Each wall is flat, endless, passes through zero and stands at right angles to its row. A trip goes straight from one point to another. Which walls does it cross, in order?
In the rows, 128 means zero.

Walls:
(1): [105 153 117]
(2): [115 126 108]
(3): [132  76 151]
(4): [133 132 151]
(5): [ 89 144  93]
(6): [127  85 113]
(7): [136 165 153]
(8): [122 141 150]
(9): [ 84 135 171]
(10): [175 156 164]
Trips:
[147 201 130] to [130 107 165] -> 9, 5, 1, 3, 6
[109 116 182] to [ 38 172  95] -> 1, 10, 5, 2, 3, 4

Walls:
(1): [ 96 107  88  89 100  86 202 138 114]
(2): [122 126 162 177 129 135 143 117 133]
(3): [179 127  84 124 126 127 135 101 106]
(4): [134 150 110 115 159 135 118 134 139]
(5): [106 111 115 168  81 134 144 116 157]
(6): [157 150 132  85 143 133 155 141  93]
(7): [112 106 140 137 177 203 177  87 118]
(8): [110  97 149 118 101  82 149 141 129]
(9): [157 120 136 113 140  86  83 135 135]
(10): [ 85  12 146 130 143 172  97 100 167]
(11): [141 114  99  52  57 120 143 162 138]
Trips:
[185 114  78  77 172 101 112 138 111] to [151 165 149 155  74 212 173 121  74] -> 7, 9, 1, 4, 2, 5
[135  97 124 111 183 137 112 138 129] to [149  86 107  96 101 167  56 150  79] -> 11, 7, 4
[104 110 131  96 172  73 110  83 105] to [ 95  93 130 119 143 121 140 133  78] -> 7, 4, 3, 9

Walls:
(1): [124 145 122 102 163 102 139 146 139 205 131 133  71 130 130 121 115 122]
(2): [136 144 127 130 146 176 137 150 134 138  62 105 120 120 161  78  91 132]
(3): [135 163 135 150 170 122 111 124 104 129 135 142 108 170 108 178 134 119]
(4): [139  95 150 197  64  97 113 136 173 125 161 144 145 151  91  87 102 184]
(5): [177 102 116  76 160  46 112 157 135 129 199 178 148  87  87 134 140 144]
(6): [167 149 168 135 135 143 145  79 136 116 107  96 171  86 135 166 118 100]
(7): [102 101 134 130 122 121 146 149 185 145 198 103  66 150 114 173 116 106]
(8): [111 129 115 142 132 107 211 129 163 192  89  93 169 117 142 128 107 156]
(9): [123 129 148 158 189 129 125 163 142 169 157 153 123 119 133 155 142 128]
(10): [179 139 108 184 116 115 114  64  89  99 115 126 175 198 167 108 114 133]
Trips:
[169 100 135 105 127  73 153 151 138  99 114 110 162 138 168  95 136 121] to [102 144 162 135  96 118 152 159  82 111  84 125 100 147  91 111 134 138] -> 6, 5, 10, 3, 8
[110 132 160 108 115 134 150 179 112 151 154  92 107 128 112 132 110 115] to [153 155 130 143  74 158 152  66 119 158 107 111 142 161 190  80 111 101] -> 9, 6, 10, 7, 1, 4
[175 103 114 143 139 127 146 141 123  82 131 132 179 114 111  93 129 152] to [ 77 114 112 147 178 158 142 138 172 139 140 193 110  81 141 173  68 123] -> 9, 10, 7, 1, 4, 6, 3
[123 136  91 117  78 144  82 122 114 149 190  69 142  78  95 116 143 116] to [128 129 141 158 121 103 119 118 173  48 118 107 123 135 199 133 149 140] -> 10, 5, 2
[ 80 163 128 123  99 101 116 152 192 115 163 118  55 103 135  94 111 177] to [120 196  99  23  88 123 121  94 156 156  85 124 155 119  66 102 131 108] -> 8, 4, 7, 6

Walls:
(1): [106  95 141  82 146 149 137 143  99  94 125 115  55 166  72  88 110 143
 131 114 121 131 139 111 143 165 174 113 107 121  99 173  99 115 152 134
 152 153 104 127 134 108 131 128 135 162 127 126]
(2): [128 119 110 118 126 172 127 130 110 118 161 114 141 122 105 107 119 154
 162  73 138 136 139 144  87 147 130 169 152 147 117 119 115 179 138 118
 183 190 100 176  90 129 161 107 173 182 170 159]
(3): [ 70 142 176 166  67  59 161 125  93 114 150 174  64 161 142 154 163 107
  93 133  92 144 124 111 136 185 141 164 127 110 125 136 161 177 163 157
  76 157 103 147 130  99 112 128 115  96 148  64]
(4): [170 114 151 167 123 149 124 112 158 170 185 157  98 102  80 135 148 115
 156  88 160 105 149 148 135  93  99 110  84  77 101 174 104  48 118 123
 162  92 152  98  30 100 149 186 137 135 190 151]
(5): [143 130 186 140 130 135  95 150 165 150 165 136 135 145 138 137 142 134
  83 102 118  49  89 149 120 113  90 193 133 124 178  43 104 109 151 103
 117 171 123 150 155 154  86 145  87 193 151 118]
(6): [128 105 161  92 102 131 123 110  69  96 155 108  66 163 159 115 186 107
 136 137 111  69 141 160  97 119 105 109 170 107 120 106  92 147 144  94
 130 167 150 116  77 136 147 112 135 155 116 183]
(7): [ 99 140 121 146 136  47 170  98 135 110 121 135  93 147 108 143 107 179
 139 129 173 108 134  98 169  74 196 161 121 135 138  70  59 106 132 145
 101 123 114  97 128 114 154 106 144 146  87 124]
(8): [171 162 186 136 106 125 172 153  88 134 131 120  82 189 134  87 149 163
 130 160 111 144 134 122 151 112 112  84 144 167  72 166 118 107 119  67
  65 127 119 139  76 102 105 169 108  57 148 177]
(9): [148 133 107 122 210 132 136 114 135  82 119 135  64  94 160 117  55 110
 102 136 100 140 138 131 118 136 105  87 161 135  73  97 128 124 134 128
 111  61  83 142 166 107  99 138 145 125 147 156]
(10): [150  90 155 168 108 122 195 171 144 114 121 125 119 107 151 160 166 108
 119  92  92 156 143 119  77 174 108 128  91 163 160 108 149 182 125  95
 141  34 113 110 125 102  92 113 130  86 131 141]
(11): [ 88 140 137 110  85 117 129 117  82  94 153 115 156 107 187 199 128 110
 136  77 163 108 154 119 172 108  81 112 158  73 134  99 136 135 109 160
 122 100 108 141 176 138 123 165 147 106 104 117]
Trips:
[102 106 133 130 152 117 156 100 152  78 145 142 123 188 103 144 111 149
  98 141  95 146 123 131 154 104 124  97  72 141 201  33 143 141 111 145
 155 131 148  87 128 137 139 111 150 162 138 154] to [136 100 134  82 150 112  85 186 126 172 135 148 141 111 119 125 135 161
 109 102 168 104  43 148 106 143 102 124 157 156 194 132  92 129 130 160
 170  80 164 146 156 118  46 123 101  99 161 142] -> 1, 6, 9, 7
[148 131 121 152 100 121 156 119 197 163 121 118 111  94  99 144  55 117
 123 139 134 103  87 127 169  82 122 132  89 145 109 154  80 138 141 131
  83 149  79 125 108 145 161  87 170 130  69 154] to [ 91 163 131 147 151  60 196 149 162 102  98 117 106 160 131 143  94 140
 104 108 228 134 175 117  98 108 130 151 196 140 179 126 139  66 137 137
 119 119 167 144 154 134 104 142 164  93 117 152] -> 8, 11, 4, 3, 10
[100 127 180 155 159 130 150  88 156 152  84 155  86 104 121 133  74 172
 124 135  66  73 114  87 106 112 129 170  72 122 157 121 102 124 131 149
 119 137 102  96  96 147  84 138 140 144  93 139] to [210 165 125 138 115 102 172 115  92  99 138 121 116  95 189 148 100 173
 109 142 162 126 112 175 112 135 104 164 142 166 182 131 166 120 110 168
 112 142 105 118  86 115 137  99 143 146 121 132] -> 1, 4, 2, 6, 8, 11
[146 127  72 165 114 119 131  99 119 129 187 144 116 132 143 130 142 150
 156 155 100 145 111  88 149 168 120 206 133  89  75 108 115 123 104 135
  84 134 143 135 129 119 122 130 110 164 186  97] to [152 124  99 142 117 176 152 162 126 151 113  84 177 137 154 153  96 132
 145 119  91 117 148 107 110 159 129 168 142 114 188 148 150 171 162 131
  85 123 114 188 140 125 223 139 139 120  94 144] -> 9, 4, 11, 7, 10, 5, 3

Walls:
(1): [159 126 141 103 122 104 139 126 169 108 133 126 159  74 154 135  88 120
 184 148 132  79  82 118 184 140 118 120 102 156  79 152 110 146 137 147
 134 122 147 126 105 144 109  71 104 184 101 136]
(2): [115 144 124 144 108 137 163 178 130 124 176 129 110 100 175 124 130 103
 130  96 140  89 159 153 141 214 134 213 126 125 116 165 119 158 106 197
 160 159 160 119 161 111 187 134 145 125 207 100]
(3): [115 125 114 130 162  94 155 159 126 103 122 207 102 137 113 101 116 126
 109 145 120 111 134 172  94 156 108 156 142 129 131 118 114 127 150 188
 128 168 169 103 105  75 139 110 131 165 117 132]
(4): [121 148 156  94 129  67 125 176 138 183 142 164 157 118 116 151 122 145
  88 149 148 106 131 132 158 154 146 124 106 114 140 178 123 152  43 116
  94 117 125 100  98 103 115  88 104  90  87 130]
(5): [164 148 138 104  60 137 137 110 117 135 145  71  81 118 116 147 152 140
 124 114  83 145 143  69 148 113  95 160 120 111 106 137 120  72 100  82
  70 156 142 128 115 162  89 118 171 130 103 123]
(6): [108 152 102 154  44 140  65 108 109 115 150 166  73 126 124 133 116 110
  93 117 193 102 194  97  93 120 122  95  72  97 104 106  66 191 145 183
 159  80 117 108 155  54 150 186 122  80 142 116]
(7): [139 120  98 121 160 164 160 112 136 176 158 181 111 164 135 160 138 118
  50 167 109 134 144  97 150 159 157 144  86 113 164  93 134 162 130 176
 163 107 124 136 120 110 130 117 137  91 110 134]
(8): [157 133 110 133 169 119 123 151 124 147 144  96 165  81 150 144  82 142
 109 158 160  68  65 106 106 107 164  91 127 214 169 152  76 136 127 117
 133 141 135 117 121 121 126 105 127 133 117 139]
(9): [186 166  89  94  62 100 141 131 159  91 141 183 137 108 161 116 126  72
 156 126 171 121 155 127 162  79  98 138 143 114 112 108 113 138 162 161
 130 145 156 112 128 122 168 137  81 142 181  84]
(10): [130 128 140 176 117 155 126 144  87 126 129 146 144 135 136 120  51  67
 118 123  97 162 136  59 148 200 103 137 161  95 153 124  85 155  96  60
  96 129 157 127 161 190 152 117  98 174 121 107]
(11): [120 159 156 149 146 129 147 145 108 113 126 172  80 217 120 101 140 102
  89  97 116 135 121 177 123 174 135  92  42 115 118  87 111 137 141 117
 129 173 142 100 168 140 125 129  86 131 112 127]
Trips:
[126 123 147 174  68 156 147 127 135 161 135 141 120 118 137 159 102  65
 114 166 139 153  97  97 127 106 111 165  51  88 102 103 134 184 123 116
  95  83 125 146 119 168 121 129 148 126 121 100] to [103 160 106 109  52  99 133  89 125  87 117 117 128 123  83  73  82 107
 122 170  91 136  76 134  92 149 126 107  77  97 140 125  93 113 135 111
 123 100 156 170 108 157 159 139 136  85 125 108] -> 4, 7
[201 132 159  89 103 125 116  81 144 146 130  74 195 113 115 120 183 111
 153 104 110 101 165 158  68 104 148  81 147 137 134 134  90  94 179 116
  95 118 156 130  90 161 137 111  98 101  90 120] to [ 77 179 138 103 120 101 123 156 148 131  85 123 105 121 107 135 193 101
 156 110 110 171 110 117 120 157  97 142 118 100  69 132 100  84 150 149
 182 168 120 141  72 138 157 132 128 118 153 159] -> 8, 11, 3, 2, 1

Walls:
(1): [112  86  88 178  76 126 212 139 138 120 134 111 131 180 127 137  89 159
 172 156 111  99 152  84 164 134 162 109 113 118 172 123 132 225 162 101
 161 148 126 142 110 136 134 154 173 178  73 146]
(2): [177  90 105  45 114 149 138  96 110  88 118  60 126 117 171 104 132 129
 135  97 144 166 131 198 110 129 135 155 147 155 191  99 106 111 110 109
 139 102 135 181 108 137 169 149 163 114 148 150]
(3): [117  94 117 139 126  93 104 135 153 105  85 125 131 145 123 155 147 107
 120 198  51  98 161 130 138 117 145 141 117 132 168 156 123 136 167 127
 118  62 151 138 158 164 148 117 109 158 165  79]
(4): [168 191  77 138  96  97 126 131  91 124 125  60 132 147 116 136 164 182
 140 170 106 116 155 135  87 186 122 108 118 133 124 101  70 123 124 159
 193 108 126 134 169 154  95 144 165 124 135 151]
(5): [170 138 104  84 160 143 131 136 146 104 165  86  86  99 129 173 123 117
 134  96 155 118 132 116 164 139 175 174 146 126 172 105 136 166 124 116
 121 104 146 145  83 137 131  94 122 116 138 160]
(6): [107 156 103 122 110 128 106 132 145 111 143 185 153 126 144 136 157 162
 129 116  64 131 123  99 151 133  81  85 142 142 143 137 205 159 112 179
 133  83 144 130  90  87 117  71 122 152 110 163]
(7): [135 120  80 125 124 159 119 166 112  98 118 177 135  63 149 147 136  94
 145 116 150 104 144 101 115 124 105 151 135 102  97 147 157 160 133 116
  97 103 100 191 105 158 133  51 146 137 128 116]
(8): [176  78 122 158 107 133 154 137  76 127 150 171 131 141 147 144 196 100
  97 144 122 139 166 138  50 100 113 138  80 121 121 169 143 128 171  81
 140 187  39 142 108  91 136 129 130  93 197 126]
(9): [157 128  71 144 142 124 131 119  92 131 116  64  90 126 141  84 112 155
 137  84 103 118 165  85 140  98 165 165 142 155 123 155 192 136 161  94
  61 132 124 137 115 122 148 112 116 191 131 135]
Trips:
[ 94  92 144 149 158 128 125 136 145 137 125 141 123 126 128 126 134 162
 116 108 154  88 115 108  98 142 162 137  98 124  88 108 118 134 191 117
  87  71 103 143 128 149  87 134 135 116 150  90] to [153 135  80  84 145  74 152 105 110 120  87 151 117 144 125 139  91 107
 169 115  94 185 108 151 107  90  95 133 115  66 165 166 146  83 112 113
 187 164 105 117 117 126 147 133  93  95 105  62] -> 9, 2, 7
[173  73 146 126 159 158 128  78 114 106  50 131  73 101 101 108  97 157
  69 194  94 154 143 130 119 130 140 121 106 156 108 185 153 130 166 164
 125 134 117 157  69 119 157 160 113 157 121 147] to [ 81 118 125 133 137 125 118 114  77 112 163  81 148 105  84 136 168 150
 119 132 136 139 119  98 162  69 145  63 134 114 104 147 114  84 160 169
 107  60  99  65 153  91 189 157 113 116 109  93] -> 1, 6, 2, 8
[ 62 116 135  67  74 117 107 159  77 190 115  99 112 113  94 130  81  83
 140  77 137 121 125  55 120 124 129 139 122 125  69 151 149 135 109 192
 141  71 142 106  64  97 150 119 116 116 138 135] to [102  95 104 127 110  80 112 125 102  92  93  91 122 129 125 116 160 111
 110 140 142 168 145  66  85 145 147  92  98 125  93 178 166 160 166 120
 160 106 108 161  80  89 108 121 134 144  96 127] -> 1, 5, 8, 3, 4
[125 111 201  89 138  97 117 174 142 125  69 166  82 120 126 114 139 146
 126 148 185 176  94 186  94 110 158  93 122 122 106  87 123 145 103 158
 154 132 101  98 143 160 149 147 131 167 139 162] to [148 144  90 116 112  86 158 155 167 104 105  90 102 166 213 145 137 132
  94 108 135 150 109 179 165 118  65 155  82 197 172 147 138 100 105 100
 130 162 128 156 142 107 118 158  91  85 170 103] -> 8, 4, 3, 5, 9
[ 99 121 141 174  50 120 135  99 135 110 198 145 130 133 114 168 112 134
 160 112  74 165 145 172 124 110 131  82 123 128 129  99 188 134  94  94
  80 162 154 173 122 151 150 181 157  78 107  80] to [112 160 141 147 112 128 162 162 128 114 152 160 168 114 119 150 120 111
  66  76 113  97 129  73 138 128  65 153  55 115 181 169 114 125 148 130
 131 120  98 146  92 104 133 178 111 150  91 169] -> 2, 7

Walls:
(1): [102 124 123 139 150 116 141 152 161 175  71  99 128 170 114 134 158 118
 120  95 167 112 142  83 163 149 144 147  90 133  81 102 101 142 102  96
 101 180 184  74 120 128 117 146 118 111 138 122]
(2): [ 99 154 153 161 137 126 172 162 121  81  72 160 133 163 135 104  85 123
 125 135 149  73 120 134 120 117 151 113 128 133 190 142 112 154 127 138
 144 142  62 142 141 159 129 144 147 188  84 121]
(3): [162  96 167 119 122  79 119 119 105 138 146 155 147  79  72 113 102 165
 122 113 107  56 143 112 123 114 139 191 168 152 128  91 144 160 126 139
 124 106 168 130 123 120 162 126 119 160 180 135]
(4): [186 164 141 119  91 131 123 126  99 155 143 151 134 160 134 129 119 140
  76  56 108 184  56 115 172 160  66 148 152 155 105 184  92 119  75 143
 117 120 160 110 138 119 149 103 156  79  92 166]
(5): [130 106 160 152 158 150 121 154 218 130 115 144 155 152 175  97 142 159
 123 152  57 134  77  86 100 113 158 127 149 146 177 157 127 102 177  92
 102 121 151 136 115 129 106 132 124 151 100 125]
(6): [ 85 163 107 121 108 172 193 144 130 119 160  72 116 153 123 164 158 156
 142 110 140  99 152  94  95 140 123 159 154 113 142 104 105 118 145 168
  39 124 141 121 103 144  88 114 125 116 151  91]
(7): [ 88 156 162 169 124 116  82 118 109 104 146 146 129 151  85 134  94 139
 146  96 132 146 211 135  96 154 150 152 173 151  68 143 161 110 175 144
 145 126 138 103 117 142 174 127 107 119 117 156]
(8): [118  85 129  88 127 168 105 137  20 121 117 148 154 138 113 176 164 102
 178  91 175 176 126 128 180 159 184 117  91 146  98  87 155 134 165 177
  96 143  76  94 128  97 102  88 114 126 113 163]
(9): [143  98 126  96 155 120 105  81 185 100 196  88 124 161 136 105 150 130
 148  96 122 122 120 101 165  87  90 113 118 141 142 144 167 108 131 118
 156 134 105 141  61 133 143 164 183 105 142 158]
Trips:
[112 126 130 101 133 138 105 153 107 118 101  97  96  73  75 131 114 127
 122 142 198 111 104 140  88 127 132  82 112  93 154  86 152 145  74 113
 150 122 128 120  50 105 145 164 121  20 122 172] to [177 124 133  94 144 100 109 123 143 150 122  80 163 100 109 157  78 126
  97 118 127  81 152 135 101 120 168  96  96 154 139 159 152 131 150 138
 127 175 150 102 118 130 125 167 159 193 159  91] -> 3, 8, 2, 5
[103 140 106 137 136  60 150  93 119 136 134 141 157 134 115 161 167 171
 188 106 138 169 115 130 133  77 126 150 138 103 174 126 116 104 143 214
 113 118 144 102 103  71 123 153 151 109 125 131] to [152 147 125 114 133 141 178  72  83 120  92 204 116 110 144 142 165 128
  78 140 120 174 151 113 123 169 166 130 116 133 124 143  78 189 165 134
 150 124 126  71 106 139 116 143 132 155  94 147] -> 9, 3, 2, 1, 6
[ 78 168 130  92  99  98 134  25 116 177 230 106 126 101 121 147 144 172
  85 103 132 198 135 136  92 179  98 136 143 165 150 150 120 131 116 161
 172 171 106 117 121 163 107 115 177  85 162 154] to [124  71  80 117 139  86 137 141 132 101 165 185 141 113 173  97 111 120
 107 182  52  56  94 138 157 131  74  77 169 180 120 181 146  81 111 128
 107  97 136 152 130 145 107 133 180  90 172 116] -> 3, 7, 6, 5
[104 127 124 181 153 107 144 128  77 151 158 161 114 149 144 155 100 137
 150  59 150 129 165  91 144 141 111  80 120 115  77 131 178 159  92  76
 152  84 129 176 108 118 140 174 114 102 139 139] to [113  85  81 123 152 175  92 116 134 109 139 127 154 109 102  85 150 136
 128 176 147 151  85 145 139  82 134 115 126 185 168 171 155 141 133 151
 111 171  87 152 113  97 148 157 167 121 218 130] -> 4, 1, 7, 3, 5
[112  91  48 122  95 164 103 132 180 136 118 150  88 132 111 104 156 143
 187 138 111 128  99 154 144 120 120 142 145 129 132 125 126  89 124 186
 122 121 103 181 188 155  73 138 129 101 112 170] to [107 123 158 108 154 143 132  98 155 109 128 140 138 101 149 142 124 183
 136 144 112 160 133 133 159  82 170 103 117 158 128 128 147 158  81 141
 167 154 149 111  73 140 169 123  97 199 128 173] -> 6, 2, 3, 7
[126 125 156 160 136 109 111 184 114 152 107 129 150 100  93 116  69 122
 164 111 153 167 131 117 186  99 141 130 134 110 137  89 131 134 112 119
  91 171 136  72 126 100 141 145 133 123  98 114] to [110 109 107  87 192 126  47 104 111  87  80  92 149 145 118 148 126 124
 109 156 113 126 107 100  93  63 143 137 139 114  99 118 116 139 114 173
 151 124 175  97 155 101 155  93 121 147  94 122] -> 4, 2, 5
[130 141  95 158 133 147 132 156  55 122 115 133 140 119 104 120 179 172
 126 166 137 131  95 135 130 109 108 100 129 139 134 114 122 141  94 114
 122 123  91 128 175 171 166 144 137 201 132 159] to [102  94 144  78 126 104 124 137  97 140 109 138 114 130 168 169 130 133
  57 142 178  55 131 146 151 159 124 100 154 181 160 117  82 155 115  79
 142 184  90 136 186 108 131 135  80 112 128  85] -> 1

Walls:
(1): [102 172 117 111 131 162 140 144 173  60 151 107 130 129 140 136 115 111
 160 165 111 126 123 170 139 136 108  92 151 128 154 125 128 132 121 200
  79 121 105 191 112 210  98 128 145 119 119 120]
(2): [141 123 128  91 114 137 129 127 107 126 141 160 100 150 133 118 137 139
 160 122 107 121 147 154 123  90 104 146 161 121 132  89 125 137 177 125
 117 108 173 120 128  87 130 201  91 116 137  92]
(3): [148 131 124 166 159  92  99 112 131 130 124 124 105  56 158 121 152 154
 124 127 145 118 133 173 122 104 163 128 154 149 101 221 113 120  80 154
  84  99 104 111 175 105 147 184 100 132 131 144]
(4): [155 152 157 117 160 108 181 162 137 128 143 203 119 127 165  92 193  56
 148 104 152 175 133 115 178 161 147 175  70 114 127 109 106  87 143 142
 127  91  77 130 138 180 117 116 127 127 130 147]
(5): [106 152 112 100 216 119 138 162 184  92 114 146 108 188 144 118 144 156
 180  69 126 161 128 151  79 106 144 123  83 168 197 120 151 209 173 128
 129 156  95 138 128 105  98 114 135 149 106 147]
(6): [186 185  98 124  86 169 204 101 164 120 127 106 158 126 109 150 140 119
  99 121 179 169 165  99 135 119 112 116 124 180 161 107 192  75 189 143
 142 189 159 122 159 132  95 182 104 148 141 143]
(7): [205 113 126 110 141 140 162 130 123  84 144  77 107  94 154  99 151  96
 144 156 125 132  77 117 140 137 117 114 199  80  37 108 161 121 115  86
  83 163  76 110 113 177  80 123 172 123 179 140]
(8): [138 157  97 163  96 105  95 114 129 142 144 132  86 134 107 102  53  78
 128 171 138 127 101  54 184 157 142  69 112 105 128 122 118 127 120  79
  94 198 112 147 163 135 120 129  72 132 167 100]
(9): [115 123 107 137 189 134  69 107 115 138 118 127 153 113 144  95 134 113
  84 160 127  97 118 123 143  99 137 138 170 148  76 139 169 105 136 118
 116 120 151 159 172 109 158 198 163 150 168 158]
Trips:
[174 132 225 110 117 150 148  90 140  81 165  48 123 131 100  77  97 138
 130 137 148  91 113 114 103 132  98 165  81  77 119  94 179 171 112 109
 199 134  77 111 124 140 110 175 125 210  83 111] to [164 100  88  98 181 134 129 126 110 137  89 141 134 135 124 118 128 145
 153 104 101 153 116 130 106 164 101  99 130  85  93 115 158 169 110 180
 129 184 136 110 127 133 182 161 110  71 122 146] -> 2, 6, 9, 3
[182 126 144 140  76 158 140  91 116 105 162 108  89 117  75 116 116 139
 134 129 105 123 121 114 158 144 105 175  87 175 120 100 126 175 153 186
 119  59 179 158 126 114 148 174 126 109 142 135] to [ 92 144 143 117 114 157 118 129 115 115 133  93 145  97 139 131 150 102
 104 163 153 167 104 108 112 176 133 124  69 112 159  81  81 113 161 186
 153 138  64 121 137 130 163 134 123 202 138  90] -> 4, 8, 2
[141 185 154 129 113  85 232 129 117 147 123 139 123 159  81 100 141 108
 120 127 172 137 107 119 101 131 180 125  93 170 101 118 122 165 111 134
 118 115 147  74 106  86 135 110  92 130 147 133] to [133  83  59 141 109 138  68  77 138 149  87  95 111 144 139 105  93 160
 157  72 113 165 127 117 201 132 119 135 127  74  82 106 163 132 168 149
  48 109 127 118 120 128 115 110 102 173 110 109] -> 2, 7, 4, 5, 6, 9
